Each row of a before or after table is a point. One or more steps were done to the points. Then noise was added and the rows were shuffled. The steps act on columns, c1 being the first. Name the steps. A step turns or swaps two columns, mirrors them in a line or flattens them onto one, adds a multiple of one to another, or multiplies or shifts one. Angles are multiples of 10 degrees, from the lower column toward the higher: turns from -170 to 170, lines from 10 to 170 but not 90. Use the fewest steps. Two steps may share a column if one is a turn and the other turns, adds or multiplies; they go together, in the order done. Otherwise the lowest column goes first.

Before:
0.041; 0.008; -0.044
-0.013; 0.077; -0.032
0.049; 0.030; -0.026
0.031; 0.004; -0.004
0.032; 0.091; -0.010
0.071; -0.007; -0.024
0.011; 0.062; 0.003
0.007; 0.020; -0.009
-0.009; 0.039; -0.022
0.038; 0.011; 0.096
After:
0.040; -0.090; -0.023
0.020; -0.027; 0.000
0.080; -0.001; 0.024
0.061; -0.039; 0.016
0.046; -0.024; 0.040
0.043; -0.003; 0.000
0.051; 0.021; -0.094
-0.003; -0.084; 0.007
0.022; -0.060; -0.024
-0.003; -0.042; 0.010
Steps: shift c1 by 0.010; turn c2 and c3 by -160 degrees

Before (8 x 6):
0.099; -0.001; -0.038; 0.018; -0.020; 0.047
-0.027; -0.053; -0.076; 0.011; 0.049; 0.008
-0.026; -0.029; -0.014; 0.038; 0.047; -0.017
-0.017; 0.051; 0.025; -0.028; 0.048; -0.019
0.035; 0.018; -0.031; 0.030; -0.008; 0.057
-0.053; -0.018; 0.015; -0.039; -0.002; -0.051
-0.022; -0.105; -0.046; 0.016; 0.064; 0.026
0.012; -0.047; -0.049; 0.008; 0.023; -0.017
After:
-0.059; -0.104; -0.045; 0.017; 0.032; 0.025
0.001; 0.019; -0.032; 0.031; -0.035; 0.057
0.010; -0.018; 0.015; -0.038; 0.053; -0.051
-0.043; 0.051; 0.026; -0.027; 0.025; -0.020
-0.023; -0.046; -0.049; 0.009; -0.008; -0.018
-0.043; -0.029; -0.015; 0.040; 0.033; -0.018
-0.043; -0.053; -0.077; 0.009; 0.034; 0.007
0.005; -0.002; -0.038; 0.017; -0.102; 0.047
Steps: mirror c1 and c5 in the line at 130 degrees

Before, 14 rows:
-0.007; 0.052; 0.034; -0.019; -0.005; 0.003; 0.064; -0.030; 0.070
-0.005; 0.034; 0.030; -0.022; -0.036; 0.010; 0.015; -0.007; 0.039
0.002; 0.028; 0.023; -0.065; 0.072; 0.045; 0.014; 0.038; -0.011
-0.018; 0.019; -0.008; -0.018; -0.071; -0.017; 0.049; -0.036; 0.006
-0.017; 0.035; 0.057; -0.004; 0.042; -0.007; 0.059; 0.011; -0.034
0.033; 0.010; 0.017; 0.000; 0.028; 0.064; 0.039; 0.046; -0.004
0.030; -0.015; 0.038; 0.006; 0.014; -0.009; 0.035; -0.003; 0.006
-0.002; -0.027; -0.018; 0.013; 0.013; 0.030; 0.012; -0.025; -0.018
0.033; -0.009; -0.016; -0.016; 0.014; 0.003; 0.018; 0.022; -0.023
-0.058; -0.030; -0.016; 0.071; -0.065; -0.060; -0.046; -0.022; -0.019
-0.038; -0.030; -0.045; 0.042; -0.008; -0.046; 0.006; 0.023; 0.012
-0.001; 0.036; -0.025; 0.003; 0.015; 0.007; 0.005; -0.026; 0.032
0.030; 0.084; 0.048; -0.012; 0.032; 0.025; 0.061; 0.025; -0.033
0.030; -0.015; -0.026; 0.002; 0.004; -0.019; -0.027; 0.003; -0.026
After:
-0.002; 0.109; -0.014; 0.003; 0.014; -0.021; 0.012; -0.033; -0.021
0.030; -0.045; -0.024; 0.008; 0.005; 0.028; 0.011; -0.007; 0.030
-0.004; -0.080; -0.007; 0.012; 0.012; 0.016; -0.028; -0.030; -0.017
0.027; -0.044; 0.038; 0.011; 0.017; -0.030; -0.021; 0.010; 0.004
0.035; -0.025; -0.024; -0.011; 0.015; 0.005; -0.028; 0.015; 0.009
-0.070; -0.090; -0.005; 0.061; -0.064; 0.018; 0.045; -0.027; 0.061
0.031; 0.252; 0.035; -0.007; 0.033; -0.007; -0.074; 0.040; -0.006
-0.014; 0.104; 0.050; -0.006; 0.043; -0.018; -0.061; 0.028; 0.023
-0.044; -0.089; -0.051; 0.036; -0.007; -0.029; 0.016; 0.008; 0.034
0.034; 0.031; 0.000; 0.005; 0.029; 0.002; -0.051; 0.050; -0.055
-0.002; 0.102; 0.031; -0.021; -0.035; -0.031; 0.007; 0.004; -0.030
-0.016; 0.058; 0.005; -0.021; -0.073; -0.042; -0.029; -0.037; 0.013
-0.003; 0.158; 0.042; -0.019; -0.005; -0.088; -0.011; -0.017; -0.037
0.013; 0.085; 0.009; -0.064; 0.073; 0.016; -0.032; 0.043; -0.033
Steps: turn c1 and c4 by 10 degrees; multiply c2 by 3; turn c3 and c8 by 20 degrees; turn c6 and c9 by -120 degrees; turn c6 and c7 by 140 degrees

Before (8 x 12):
0.063; -0.073; 0.042; 0.029; 0.052; -0.007; -0.030; -0.011; 0.040; 0.014; -0.074; -0.030
-0.066; -0.044; 0.061; -0.069; 0.020; -0.017; 0.027; -0.030; -0.011; -0.010; 0.008; -0.048
0.032; -0.008; -0.002; 0.061; 0.013; 0.017; -0.025; 0.085; -0.041; -0.035; 0.049; 0.008
0.022; 0.032; -0.044; 0.026; -0.016; 0.034; -0.048; 0.010; 0.058; 0.053; -0.041; -0.043
-0.021; -0.016; 0.009; -0.010; -0.006; 0.007; 0.053; 0.042; -0.024; 0.045; -0.051; 0.081
0.025; -0.056; 0.033; -0.023; 0.064; -0.031; -0.018; 0.043; -0.045; 0.024; -0.025; 0.076
0.010; 0.005; -0.032; 0.018; -0.032; -0.034; 0.028; -0.021; 0.001; 0.034; -0.053; -0.047
0.048; 0.039; -0.028; -0.037; -0.050; 0.047; 0.084; 0.011; -0.012; 0.015; 0.032; 0.073
After:
-0.070; 0.018; 0.066; -0.078; 0.004; 0.004; 0.007; -0.026; 0.023; 0.000; 0.009; 0.048
0.053; -0.047; -0.010; -0.014; -0.046; 0.045; 0.086; 0.014; -0.022; 0.000; 0.035; -0.072
0.021; -0.021; -0.066; 0.032; 0.021; 0.012; -0.033; 0.007; -0.058; -0.060; -0.042; 0.031
0.024; 0.048; 0.031; -0.045; 0.019; -0.022; -0.027; 0.044; 0.076; -0.003; -0.023; -0.080
0.030; 0.030; -0.014; 0.052; -0.018; 0.010; -0.022; 0.085; 0.042; 0.037; 0.049; 0.000
-0.020; 0.009; 0.023; -0.016; -0.017; 0.016; 0.051; 0.040; 0.013; -0.029; -0.051; -0.087
0.058; 0.081; 0.032; 0.006; 0.063; 0.003; -0.045; -0.011; -0.001; -0.019; -0.074; 0.028
0.011; 0.004; -0.002; 0.018; -0.021; -0.040; 0.041; -0.019; -0.019; -0.037; -0.052; 0.036
Steps: mirror c2 and c4 in the line at 80 degrees; turn c3 and c7 by -20 degrees; turn c3 and c6 by 20 degrees; mirror c5 and c9 in the line at 20 degrees; turn c10 and c12 by -170 degrees
